Each point is reached from the start by the listed moves, each made once or not at all, plus a little noise. Is the number of moves made odd or even? Then give how often each move was made.

Moves:
(1): [-47   0  34   7  23]
(2): [ -3 -17 -18  40  35]
(3): [-15  12  -8  16 -18]
Start: [-2 14  3 17 33]
Points:
[ 1 13  4 13 27] => even (0, 0, 0)
[-21  29  -7  38  15] => odd (0, 0, 1)
[-20  14 -24  74  54] => even (0, 1, 1)
[-52  -2  20  62  95] => even (1, 1, 0)

Moves:
(1): [ 17  -6   7   4   0  15  -1  14   8   8  -5 -26]
(2): [  2   9   8 -23  16  15  -1   0   7  -8   9   3]
(3): [ -4  -8  11 -16  15 -24  17   2  -4 -10   4   2]
(4): [-17 -16  -4  -3  17  -4 -16 -22  25  -8   8 -12]
(5): [ 26   5 -29   2  10   2  -2 -23   5  16 -11   4]
(6): [  1   0   2   3  18   9  -4 -17 -13 -11  -2 -16]
(7): [-10  -7  -3   2   5  13  12 -23  -6  20   4 -14]
(8): [  7  -8  -8   7  10  19  13  -8  -5 -21 -16  15]
(9): [15 -6 31 -5 -7 13 -5 -9 17 24  2 15]
Start: [ 13   4  -9  10  23 -15  16 -12  -6 -12   6 -13]
Points:
[  9 -34  10  12  67  37  14 -92  13  -8   0 -24] => odd (0, 0, 0, 1, 0, 1, 1, 1, 1)
[ 11  -3 -10   0  74  41  36 -61 -25 -32   2 -24] => even (0, 1, 0, 0, 0, 1, 1, 1, 0)
[ 79  -4   4  -2  72  58  15 -56  15  -5 -18 -17] => even (1, 1, 0, 0, 1, 1, 0, 1, 1)
[ 36 -11  11 -34  95  -4   6 -79  32 -10  15 -15] => even (0, 1, 1, 1, 1, 1, 0, 0, 1)

Moves:
(1): [ -4  24   9 -28 -42  -9  -2  -8  -1  -2   3 -29 -40 -11 -27  -7  -9   7
 -13]
(2): [ -1   7   7  14   8  24   2  15 -10  31   8   0   1 -12 -20  10  19   1
 -13]
(3): [ -6  12  12  26 -14  -6 -31 -15   2 -18   8  21   9   6  -7   2 -10  -7
   6]
(4): [-16  16   9  27   7  16  -4   6 -10  -3 -23 -10   9 -13   7  -7   1 -11
  26]
(5): [ 11  -2  14  -2  15   0 -14  28  -3  10 -19  11  11  14  -2 -19  -6   4
  -6]
(6): [ 18  10   6 -28   4 -17   9   5  45 -10   7  -7   0 -11 -17  10   4 -13
   1]
(7): [ -2 -11   6  -7 -22   0  12  -6   4 -23  36   8   0   5   1  10   1  14
  -5]
(8): [ 11   7  -5   7   7  13   4  13   0 -13  -8  -8  13  11  -6   3   1  -4
 -21]
(9): [ 14 -29  -7  -6   5  -4   8  37   3 -13 -25   9   3  -5 -12  34  -1  -1
  -7]
(10): [ 13   7   5   8   7   5  10   7  -3  17 -10   7  -2 -24   1 -16 -19   5
   2]
(11): [ 10 -20  -2 -12   5   5   2 -11   7  16 -19   0   2   7 -15  -9   5  15
  -8]
(12): [  4  -1  -7  -6  19  21  11  -6 -28  -2  -8  11 -13 -16  14  -3   6  -5
   0]
(13): [ -8 -14   4  23  16   4  -9  13 -11   1  15  -2  20 -16  20 -17  -2  18
   2]
(14): [  8 -20 -13  -9   2  11   4   4  -5  -1 -11   3  15 -10 -24  -9  -4 -17
  -3]
(15): [-20 -32   5  -5   1  -6   2  30 -13  -2 -16  19  16  22  23 -20 -28   3
 -29]
(16): [ 21  34  10  -5   8 -28  26 -14  -2  -2 -18  -1  -3 -15  -6   0   4  16
  -5]
(17): [ 16  -8  -4  11 -20  -3  -5   7   8 -19  -3  -7 -21  -3  -3  -3  34   3
   6]
(18): [-35   8 -10  14  11  -8  -3  16   3   0   7  20 -14  15 -11  -2   3   5
   9]
Start: [  0  -5 -10 -11  10   6  23   1   0   3  -3   1 -13  -8   8   5 -20  25
  12]
Points:
[ 33  55  33  -6 -11 -26  41  57  18 -64 -49  32 -73 -66 -55   3 -15  43
  24] => even (1, 0, 1, 1, 1, 1, 1, 0, 1, 1, 0, 1, 0, 0, 0, 1, 1, 1)
[ 12 -27   8 -42 -26  29  33  47  22  13 -58 -31 -31 -40 -68 -30   0  12
 -22] => even (1, 1, 0, 1, 0, 1, 0, 0, 0, 0, 1, 0, 0, 1, 1, 0, 1, 0)
[-13  34  29  20 -11 -19  -1  53  -7 -31 -92  17 -31  26 -39 -57 -25  56
 -25] => even (1, 0, 1, 1, 1, 0, 0, 1, 0, 0, 1, 0, 0, 0, 1, 1, 1, 1)
[ 14 -36  -4 -21  60  38  31  95  10  14 -54  38 -17  21 -29 -28  18  33
 -51] => odd (0, 1, 0, 0, 1, 1, 0, 1, 0, 0, 1, 1, 0, 0, 1, 0, 1, 1)
